Each row is a point. Each copy is the shape, with its points in the same order, turned, moved and blurred by noise. Say if it was mirrored as well.

Shape:
[[-33  38]
 [-12  21]
 [ 29  21]
 [ 46 -55]
 [ 56 -19]]
Copy 1:
[[ 44   4]
 [ 23   7]
 [-11  28]
 [-67 -20]
 [-60  21]]
Copy 1 is: mirrored
Copy 2, 5 rows:
[[-53   8]
 [-23  15]
 [  5  42]
 [ 70   2]
 [ 53  32]]
Copy 2 is: only turned
Copy 3 (5 x 2):
[[-43 -45]
 [-23 -33]
 [ 25 -38]
 [ 45  39]
 [ 53   3]]
Copy 3 is: mirrored

Shape:
[[-18  26 -12]
 [ 68 -39   1]
 [  3  61 -25]
 [ 40 -56  -5]
 [ -3  16  40]
 [-23  57 -13]]
Copy 1 (6 x 3):
[[ -5  33 -24]
 [ 70 -45   0]
 [ 25  66 -36]
 [ 40 -47  16]
 [  1  -7 -59]
 [ -3  63 -36]]
Copy 1 is: mirrored
Copy 2 (6 x 3):
[[-11 -28 -30]
 [ 32   2  60]
 [  0   4 -65]
 [ 27 -32  64]
 [-42   0  -3]
 [-14 -22 -69]]
Copy 2 is: only turned
Copy 3 (6 x 3):
[[ 11  28   6]
 [ 37 -64 -42]
 [ 51  42  23]
 [ 10 -47 -56]
 [ -5 -17  33]
 [ 25  46  31]]
Copy 3 is: only turned
Copy 4 (6 x 3):
[[-17 -17  19]
 [ 77   1 -17]
 [ -7 -39  65]
 [ 45  -6 -46]
 [ -8  28  16]
 [-25 -25  60]]
Copy 4 is: mirrored

Shape, 7 rows:
[[ 43 -30  -7 -28]
 [ 92 -13  -8  10]
 [ 52  24 -18  61]
 [-20  25  46 -16]
 [ -2  21 -24  43]
 [-37  -1  45 -32]
 [ 20  22 -22 -31]]
Copy 1:
[[ 77 -14  -6  22]
 [ 67 -38   0  77]
 [ -9 -34  -2  79]
 [ 20  60  30   1]
 [-19  -9 -16  28]
 [ 34  54  29 -29]
 [ 46  24 -36  28]]
Copy 1 is: only turned
Copy 2 (7 x 4):
[[ 17 -30 -39  -9]
 [ 70  -7 -58   4]
 [ 81  10   1  49]
 [ -5  18  41 -27]
 [ 34   0  28  53]
 [-25 -10  45 -38]
 [-10  11 -24  19]]
Copy 2 is: only turned
Copy 3:
[[ 46 -60  -8 -15]
 [ 94 -46 -16  24]
 [ 72  29 -14  41]
 [ 18  16  53 -36]
 [ 19  32 -20  26]
 [-11  -5  54 -39]
 [ 32 -11 -31 -42]]
Copy 3 is: only turned

Shape (8 x 4):
[[-11  -9  16 -26]
 [ 62  18  60  -8]
 [ -2 -20 -16 -14]
 [-40   3 -43 -29]
 [-30 -28 -41 -39]
 [ -9  44 -52  15]
 [ 63 -29  30 -10]
 [ 28  -7  61  39]]
Copy 1, 8 rows:
[[-13 -11  17 -24]
 [ 64 -54  39  -8]
 [-24   6  -2   8]
 [-35  31 -34 -23]
 [-54   5 -25  -1]
 [ 28  37 -47  -5]
 [ 26 -50  47  24]
 [ 50   4  67  15]]
Copy 1 is: only turned
Copy 2 (8 x 4):
[[-30 -23  -6   4]
 [-14  -7  36 -73]
 [-21 -22  18  31]
 [-39   6  -6  65]
 [-45 -27   4  65]
 [ -4  52  24  47]
 [-12 -44  56 -36]
 [ 38 -24  13 -51]]
Copy 2 is: mirrored
Copy 3:
[[ 10  21  18 -35]
 [  2  10  95  12]
 [-15  15   2 -24]
 [  7  47 -40 -26]
 [-16  40 -33 -50]
 [ 11  38 -34  38]
 [-43   0  72  -4]
 [ 18 -42  67  15]]
Copy 3 is: mirrored

Shape (12 x 6):
[[ 38 -39  -8 -51  -6 -23]
 [ 26  46 -45 -22  28  48]
 [-38  -3 -21 -49  31  25]
 [ -2  67  31   3 -18  44]
 [-39  35  46  -9 -58 -38]
 [ 48  35 -35  17  20  26]
 [ 12 -27  -8  32 -36 -45]
 [ 14 -14 -44  24  44 -36]
 [  6 -24  59 -49   4  -7]
 [-31  22  34  40  50 -24]
 [-18 -26 -51 -20  42  54]
 [  9  32  19  36 -23 -20]]
Copy 1:
[[-44  67 -10  16  14  -1]
 [-11  11   6 -59   7  73]
 [-75 -13 -25 -10  -9  49]
 [-30 -22  65 -76 -17  16]
 [-49 -10  24 -48 -33 -77]
 [ 25   9  13 -39  15  50]
 [ 16  25   3  22 -22 -41]
 [ 18  -8 -37  19  24  10]
 [-85  27  33  -1  25 -20]
 [-23 -72  11  -4  31 -22]
 [-38  -6 -17  14 -11  81]
 [ 10 -15  35 -31  -7 -36]]
Copy 1 is: mirrored
Copy 2, 12 rows:
[[ 63  -2 -37 -31   3   9]
 [-27  47 -77  -3 -11 -40]
 [-32  -5 -44 -57 -30 -10]
 [-43  69   5  29 -23   0]
 [ 14   5  77  16 -29  -8]
 [ -8  41 -65  21  27 -38]
 [ 37 -31   8  27  39  -8]
 [  5 -25 -37 -22  60 -47]
 [ 27  24  15 -45   6  43]
 [-43  14  38 -30  62 -25]
 [-44 -15 -83 -33  -3   1]
 [  7  26  29  38  27 -17]]
Copy 2 is: only turned
Copy 3, 12 rows:
[[ 50 -15   2 -61  16   0]
 [ 22  59 -67 -10 -36  17]
 [ 31  -2 -72   3  18 -29]
 [ 24  19 -14  55 -67  16]
 [ 55 -39  52  49 -35 -49]
 [ -5  58 -18 -29 -35  10]
 [ -7 -17  44 -39 -23 -37]
 [-20  49   2 -50  17 -40]
 [ 48 -28  11   0  36  21]
 [-22  25  26  53  27 -39]
 [ -8  10 -95 -31   6 -20]
 [ -1  11  43  15 -35 -18]]
Copy 3 is: mirrored
Copy 4:
[[-35 -53  23  25 -13  15]
 [-36   7 -62 -27 -54   2]
 [-35 -25 -16 -65   4  20]
 [-13  67  -5 -51 -58  40]
 [-22  58  92 -41 -25  -2]
 [ -9  13 -49   7 -50 -16]
 [ 17  -7  59  20 -21 -41]
 [-11 -12 -22  15  17 -55]
 [-18  -3  42  -7  14  57]
 [  7  60  -5 -26  45 -18]
 [ -2 -56 -48 -56  -6  -1]
 [  2  51  32   2 -32 -16]]
Copy 4 is: mirrored

Shape (12 x 8):
[[ -2 -18 -47 -30 -17 -32  27   2]
 [ 21 -19  34   7  25  59 -29  50]
 [-20  19  -8 -71  44 -53  24 -55]
 [-52 -17  29 -42  56  51 -48 -17]
 [-21 -29  26 -68   9  -9   8  -7]
 [ 62  17   3 -69 -56  50   1 -38]
 [ 14  58  10  46  -2   1 -12 -48]
 [ 31  44 -20  22  20 -29 -44  33]
 [ 47 -46  -1  10  19 -15  45  -3]
 [-26  51 -65 -13  56 -37   8  12]
 [ 39  46  12 -27 -32  13  41 -16]
 [-40  58  -8  44  43  -5 -62  62]]
Copy 1, 12 rows:
[[-66  -6 -19 -26  -2 -10   3 -40]
 [ 15 -26 -46  32  30  53 -10  54]
 [-24  -4  74 -29  11 -12  38 -46]
 [  6  24  45  55  38  64   9  21]
 [-48 -23  37  31  30   0  28  -3]
 [-66 -78  26   1 -72  57  -7  25]
 [ 43  -3   7 -10 -66   0 -28  -4]
 [ 12   8 -26 -56  11   2 -44  25]
 [  0 -65 -41  -3  12  -1   9 -42]
 [ -2  50  -2 -81   8  10  15 -20]
 [-25 -52  -4 -20 -66  15  29  22]
 [ 33  80 -35 -29  23  11 -30  67]]
Copy 1 is: only turned
Copy 2 (12 x 8):
[[-29 -16 -28 -36 -14  20  12   4]
 [ 48  27  46 -20  31 -71 -10  -6]
 [-27  53 -39  -7   4  65  23 -62]
 [-12  86  20  11  65 -26 -39 -33]
 [-30  48  29 -31  16  23   7 -22]
 [ 52  52  21 -71 -48  40 -49  18]
 [ 62   9 -13  46 -39   6 -35 -41]
 [ 68  -4 -31  28  10 -22  30  14]
 [ 15 -45  17 -50   2   4  11 -53]
 [ -3  22 -92  15   3 -17  37 -31]
 [ 39  29   6 -36 -75  13  -2 -17]
 [ 34  27 -34  81  26 -79  25  11]]
Copy 2 is: mirrored

Shape:
[[ 10  17  54  -5  -4  -5 -25  -6 -13]
 [-37  59  28 -69 -33 -42  13   3  33]
 [ -4 -28 -39  64 -16  25 -69 -31 -44]
 [ -3   5  20 -37   4  12 -24 -55  53]
 [-58  32  33 -53  18 -60 -12  19  49]
 [  2 -59 -37 -18 -35  20 -40 -16 -27]
 [ 36   3 -71  22   8  54 -16   0 -24]
 [-51  25  18 -33  61 -77  13   9  37]
 [ 17  44 -19 -10  -9 -12 -48 -32 -32]
 [-17 -16 -33  55 -58  48 -16 -44  -1]
 [-66  30  69 -65  20 -13  33  -6   8]
 [ 39 -40 -42  41 -24 -11   4 -50 -29]
 [ 22 -29   0  23 -40  18 -16  16  30]]
Copy 1:
[[  4 -13   1  -3 -62  -8 -35  -1  -7]
 [ -4 -21  84  15 -16 -47 -38  36  43]
 [-24  32 -77 -76   3 -17  -2 -12 -56]
 [  0   9  -7 -29 -28   1 -53  12  70]
 [-35 -19  31  51 -14 -45 -53  53  47]
 [ 12 -20 -36 -78  24  10 -30  27 -32]
 [ 30  64 -33 -39  25  34  19   5 -32]
 [-61 -22  13  71 -15 -19 -12  51  53]
 [  0  37   2 -45 -47 -24   8  40 -10]
 [-13  24 -26 -80  33 -16 -12 -55 -15]
 [-47 -33  71  39 -36  18 -64  16  30]
 [  4 -16 -45 -71   5   7  48 -17  -8]
 [ 45  -8 -32 -16  16 -26 -25 -31  -2]]
Copy 1 is: mirrored
Copy 2, 13 rows:
[[  1  26  40  18  13  -4  31   3  41]
 [ 20   2  19 -89 -37 -16  59  49  37]
 [-23  30  -5  57 -21  34  32 -95 -29]
 [ 69  11  43 -27   9   7  51 -34  17]
 [ 29 -59  19 -49 -38 -48  43  30  32]
 [ -4 -11  39  -6 -29  70  -1 -59 -27]
 [ 19  62   9  42 -34  20 -24 -32 -77]
 [ 28 -72  -3 -19 -13 -50  48  47   7]
 [-19  42  32 -11 -25 -32  38 -33 -26]
 [ 26  53 -25  27 -19  71  43 -72  -6]
 [ 38 -30  53 -28 -10  -2  79  85  38]
 [-14  20 -18   0  38  41   4 -55 -42]
 [ 32  22 -10  10 -16  34 -18 -35  28]]
Copy 2 is: mirrored
Copy 3, 13 rows:
[[ 20 -27 -10  16 -48 -10  -6   4   6]
 [ -8  55 -23  50 -58 -89  10   0 -37]
 [ 32 -38   5 -26  79  35  -8   2   5]
 [ 16  70  19  29 -27  13   7  -3  10]
 [-13  53 -73  76 -38 -42  13  18  -4]
 [-12   8  17 -23  56 -17  11 -33  40]
 [-22 -11  70 -24  56  -2  -2  55  -4]
 [-10  47 -64  63 -37 -15  60  59  -9]
 [ 49   9  27  -2  17 -34   5  35   0]
 [  3  -4  30 -24  54  24 -28 -28 -43]
 [-24  57 -67   9 -79 -34  18  14 -12]
 [ 19 -25  47 -14  46  16  60 -17 -14]
 [-30 -17  35  32  11  12  -8 -29  -8]]
Copy 3 is: mirrored
